Every row gives one point. The points of each table are mixes of a few directions, plus a little noise. Count the directions of each table, and those that both share. Where both have some left over, give the other angles between the two spaces (their principal angles), to ten degrees, smallest first.

First (5 x 2):
[[ 60  -7]
 [-48   6]
 [-22   4]
 [ 17  -1]
 [ -3  -1]]
Second (5 x 2):
[[ 24 -26]
 [ 16 -17]
 [  5  -4]
 [  5  -4]
 [-48  51]]
Directions: first 1, second 1, shared 0; angles 40

First, 5 rows:
[[-51 -13   1   6]
 [-13  45 -18  35]
 [-25  19  -8  19]
 [ 35 -25  12 -28]
 [ 50 -24  13 -31]]
Second:
[[-58 -59  22 -27]
 [ 26  28  -9  12]
 [ 16 -14 -15   3]
 [-19  -6  11  -7]
 [ 35  51  -9  19]]
Directions: first 2, second 2, shared 1; angles 60

First, 6 rows:
[[ -6   3  30   3   3  -8]
 [  6  10 -60   9   2  20]
 [  4  -6 -16  -5  -4   3]
 [ -6  11  16  10   6  -1]
 [  1 -21  34 -19  -8 -16]
 [  0   3  -3   2   1   2]]
Second:
[[ 15  -5   9   2  31   3]
 [ 19   3  12 -11  -3  -9]
 [  1  -8   9  19  22  19]
 [  0 -10   3  17  45  18]
 [-12   9 -22 -20 -25 -20]
 [-18   4 -12  -1 -27   0]
 [  6  -2  -2   1   0 -23]
 [-10  10 -15 -21 -19   4]
 [  1  -3  16  14 -25   8]]
Directions: first 2, second 4, shared 0; angles 50, 60

First:
[[ 12  35 -14   2  -2   0  34 -38   0]
 [  0 -16   4 -15 -28  30   9 -25 -18]
 [-20  -7   3   2  44 -29   7 -28   2]
 [ 26   6  53  18 -14 -33 -10  26   2]
 [ -5  15 -12  -2   8 -18 -26  42  17]
 [-19 -16 -20 -10   8   8 -26  29   6]
 [-10 -19 -27   7  13  27   1   3   2]
 [ 16   2  13  -1 -29  16  10  -9  -9]]
Second, 8 rows:
[[-25  38 -37 -36  -4  -5  14 -60  -5]
 [ 11  36 -17 -48  30 -22  28  -8   2]
 [  7 -13  19  24   4  -4  -5  14   3]
 [  2 -28   3   7  -8  25  -4  10  -6]
 [ -5 -13  13  30 -12   2 -15   4   1]
 [  5 -26  25  40   4  -1  -6  12   1]
 [  2   5  -9 -20  15   1  17 -13  -3]
 [  5   1   4   3 -28   3 -30  42   6]]
Directions: first 5, second 4, shared 3; angles 80

First:
[[ 18  10  10  12  11 -10  -1 -14   1  -2  -6]
 [  9   5   3  15  -5  17  17 -24  -8  22 -18]
 [-19 -10  -9 -19  -3  -8 -13  28   6 -17  19]
 [-29 -14 -14 -26  -9  -2 -12  36   6 -17  22]
 [-16  -9 -10  -6 -17  23  13   2  -7  15  -4]
 [  5   3   5  -4  13 -23 -17  12   8 -22  12]
 [ 34  18  18  22  22 -21  -5 -23   3  -5 -10]
 [  0   0  -3  13 -17  37  30 -29 -15  37 -24]
 [-18  -9  -8 -14  -7   2  -4  19   2  -6  11]
 [ 16   8   9   8  12 -15  -6  -7   4  -7  -1]]
Second, 11 rows:
[[ -5  -2  -2  -5  -1  -2  -3   7   1  -4   5]
 [ 33  17  15  32   5  12  22 -48 -10  29 -31]
 [  0   0   0   0   0   0   0   0   0   1   0]
 [ -4  -2  -2  -4  -1  -2  -3   6   1  -4   4]
 [ 10   6   5  10   1   4   7 -15  -3   8 -10]
 [-20 -10  -9 -20  -4  -7 -14  30   6 -18  20]
 [-41 -21 -18 -40  -7 -15 -27  60  13 -36  39]
 [  6   3   3   6   0   2   4 -10  -2   6  -6]
 [ 13   7   6  13   2   5   8 -19  -4  11 -12]
 [ 21  11   9  21   3   8  14 -31  -6  19 -20]
 [-13  -7  -6 -13  -2  -5  -8  19   4 -11  12]]
Directions: first 2, second 1, shared 1

First, 9 rows:
[[  2   2  -4  -1   1  -2  -3  -4  -2   3   1  -1]
 [-13  -2  42   8  26  18  50  40 -27 -34 -21   1]
 [  0   6  -5  -2   8  -2   5   0 -11   5  -2   1]
 [ -1  -3  -4  -4 -13  -4  -5   1  16   4   3   3]
 [ 13   6  -7  13  26   5 -14 -27 -38   1   5 -15]
 [ -1  -5   9   3  -2   4   3   5   4  -9   0  -1]
 [ -1   1 -10  -6 -11  -7  -7  -2  14  10   3   4]
 [  1   3 -23 -10 -17 -13 -15  -9  20  20   5   6]
 [  1  -9   0  -2 -20  -1 -14  -3  24  -1   6   0]]
Second, 11 rows:
[[ -3  -2  -2   0  -1   2  -2   6  -2   0   1  -4]
 [ 14  11  11   0   4 -12  11 -29   9   1  -3  22]
 [-16 -12 -12   0  -4  13 -12  31 -10  -1   4 -24]
 [  9   6   7   0   2  -7   6 -17   5   0  -2  13]
 [ 10   7   8   0   3  -8   8 -19   6   0  -2  14]
 [ -9  -7  -7   0  -2   8  -7  19  -6   0   2 -14]
 [ -9  -7  -7   0  -2   7  -7  18  -6   0   2 -14]
 [ 30  23  24   0   8 -25  23 -60  19   1  -7  45]
 [ -2  -1  -1   0   0   1  -1   3  -1   0   0  -3]
 [ -2  -2  -1   0   0   2  -2   4  -1   0   0  -3]
 [-22 -17 -17   0  -6  18 -17  44 -14  -1   5 -33]]
Directions: first 3, second 1, shared 0; angles 80

First (9 x 18):
[[-27  25  48 -53  26  13  46  -5 -18 -50  26 -29 -51 -28  46   0  16  42]
 [  6   0 -11  25 -10  -4 -12  -3  12  11  -9  14  22  11 -16  -1 -13 -16]
 [-10  18  22  -8   7   6  18  -9   3 -25   7  -6  -8  -6  14  -2  -5  14]
 [ 10 -10 -14   8  -5  -3 -13   0   2  13  -8   1  13   6  -8  -1   0  -7]
 [  8 -19 -25  17 -10  -7 -21  13   0  31  -6  12   9  10 -21   3   3 -21]
 [-10   8  10  -2   3   2   9   1   1  -8   6   3 -10  -5   5   1  -2   3]
 [ 23 -15 -12 -16   3  -1 -13 -11  -6   2 -13 -24  16   3   5  -5  11  15]
 [  2 -16 -16   1  -3  -5 -10  15  -7  21   1   6  -7   2 -10   4  10 -11]
 [ -4   8  -2  31  -9  -3  -4  -1  16   5  -3  21  16   9 -16   0 -19 -19]]
Second:
[[-15  28  15  19  10   0  17   8  -8  -7  19  28  15   8   9  -7 -18   2]
 [ 16  20  -2  -2 -11  -7   2 -20  23 -37  -9 -11  57  13  13  20  17  16]
 [ 27   0 -18 -11 -10  -3 -13 -11  29 -30 -29 -24  44   6   1  17  29  -1]
 [ -5 -18   2  -9  -6   0  -2  -8 -10  20   7 -10 -33  -7  -3   0  -4   8]
 [  4 -15 -12  -2   8   6 -12  19   0  11 -16  -1 -16  -7 -13 -10   5 -24]
 [-11  10   5  14  14   5   6  21 -10   5   7  23  -5   0  -3 -14 -14 -15]
 [ 16  -7 -10 -12 -10  -3 -10 -12  15 -12 -16 -21  17   1   0  12  18   4]
 [  9 -20 -18  -3  10   8 -18  26   3  11 -25  -3 -18  -9 -18 -12   9 -33]
 [-21 -21  21 -12 -17  -6  11 -32 -28  37  37 -13 -60 -10   7   4 -20  40]
 [-17  13  14  12   7   1  14   5 -14   6  21  21  -8   2   5  -8 -19   4]
 [ -4   9   4   6   4   0   5   4  -2  -4   4   9   7   3   2  -2  -5  -1]]
Directions: first 3, second 3, shared 0; angles 40, 40, 60
